Each point is reached from the start by the listed moves, each made once or not at all, plus a little noise. Is the number of moves made odd or even? Then give how often each move was made.
(in the rows, 128 means zero)

Moves:
(1): [138 130 162 115]
(2): [142 162 134 130]
(3): [ 56 147 106  95]
Start: [147 122 157 106]
Points:
[ 76 141 134  69] -> odd (0, 0, 1)
[174 158 196  94] -> even (1, 1, 0)
[ 99 178 175  63] -> odd (1, 1, 1)
[ 91 172 138  77] -> even (0, 1, 1)

Moves:
(1): [158 136  97 112 142 124 122 149 109 126  99  84]
(2): [124 167 169 140 120 117 136 137 146 118 124 114]
(3): [124 104 142 158 113 107 156 102 107 158 101 135]
(4): [ 95 160 112 143 152 139 139 133 112 126 190 100]
(5): [130 161 129 124 179 153  96 182 101 115 161 145]
(6): [135 121 140 149  79 147 164 105  82 115 122 123]
(7): [120 143 133  77 159 168 165 146 115 137 112 137]
(8): [ 88 139 111 144  93 119 135 197 131 103  87 162]
(9): [124  78 137 173 146 163 162 122 156 105 128 101]
Start: [144 132 134  98 132 121 118 135 168 131 150 146]
Points:
[163  74 140 127 129 190 249 119  96 132  71  83] -> odd (1, 0, 1, 0, 0, 1, 1, 0, 1)
[115 230 174 144 152 164 141 181  98  93 237 115] -> even (0, 1, 0, 1, 1, 1, 0, 0, 0)
[ 57 172 166 215 171 152 175 239 151  89 170 135] -> even (0, 1, 1, 1, 1, 0, 0, 1, 1)

Moves:
(1): [148 130 113 122 123 142 135 141 149 150 124 123 126 146 123 145]
(2): [118 122 134 137 113 147 119 101 139 120 140 120 132 121 108 147]
(3): [148 142 176 137 119 115 119 163 129 114 105 131 134 123 103 136]
(4): [130 109 136 145 189 149 113 138 110 104 129 131 141 136 125 149]
(5): [113 138 151  90 154 106 145 129 123 119 130 136 136 107 127 148]
(6): [146 124 143  97  98 156 117  83 136 129 127 155 124 148 151 105]
(7): [138 128 134 147 139 150 152 128 143 138 146 143 115 126 137 117]
(8): [111 154 120 111 122 117 113 125  91 129 155 183 128 109 119 134]
(9): [110 139 151 116 166 135 126 136 161 119 123 144 144 135 116 116]
(10): [106 122 155 118 125 112 113 138 141 147 158 123 128 141 154 135]
(11): [128 151 116 105 148 159 110 147 122 111 145 108 112 123 123 130]
(12): [141 117 128 115 130  87 133 115 145  87 146 122 107 141 119 123]
(13): [134 164 136 143 130 109 133 137 112 121 156 113 162 154 135 130]
(14): [110 136 113 144 107 141 157 124 114 127 130 132 107 156 118 130]
Start: [ 79 152 118 132 126 168  90 109 114 150  94 147 104 154 105 134]
Points:
[ 67 137 230 134 196 141  39 128 172  77 126 151 122 180  62 174] -> even (0, 1, 1, 1, 0, 0, 0, 0, 1, 1, 0, 1, 0, 0)
[ 37 249 210  76 143 141  44 146  77 113 190 159 146 138  80 199] -> odd (0, 1, 1, 0, 1, 0, 0, 1, 0, 1, 1, 0, 1, 0)
[ 85 235 165 114 121 133  50 128  81  69 167 160 109 154  39 166] -> even (0, 1, 1, 0, 0, 0, 0, 1, 0, 0, 1, 1, 1, 0)
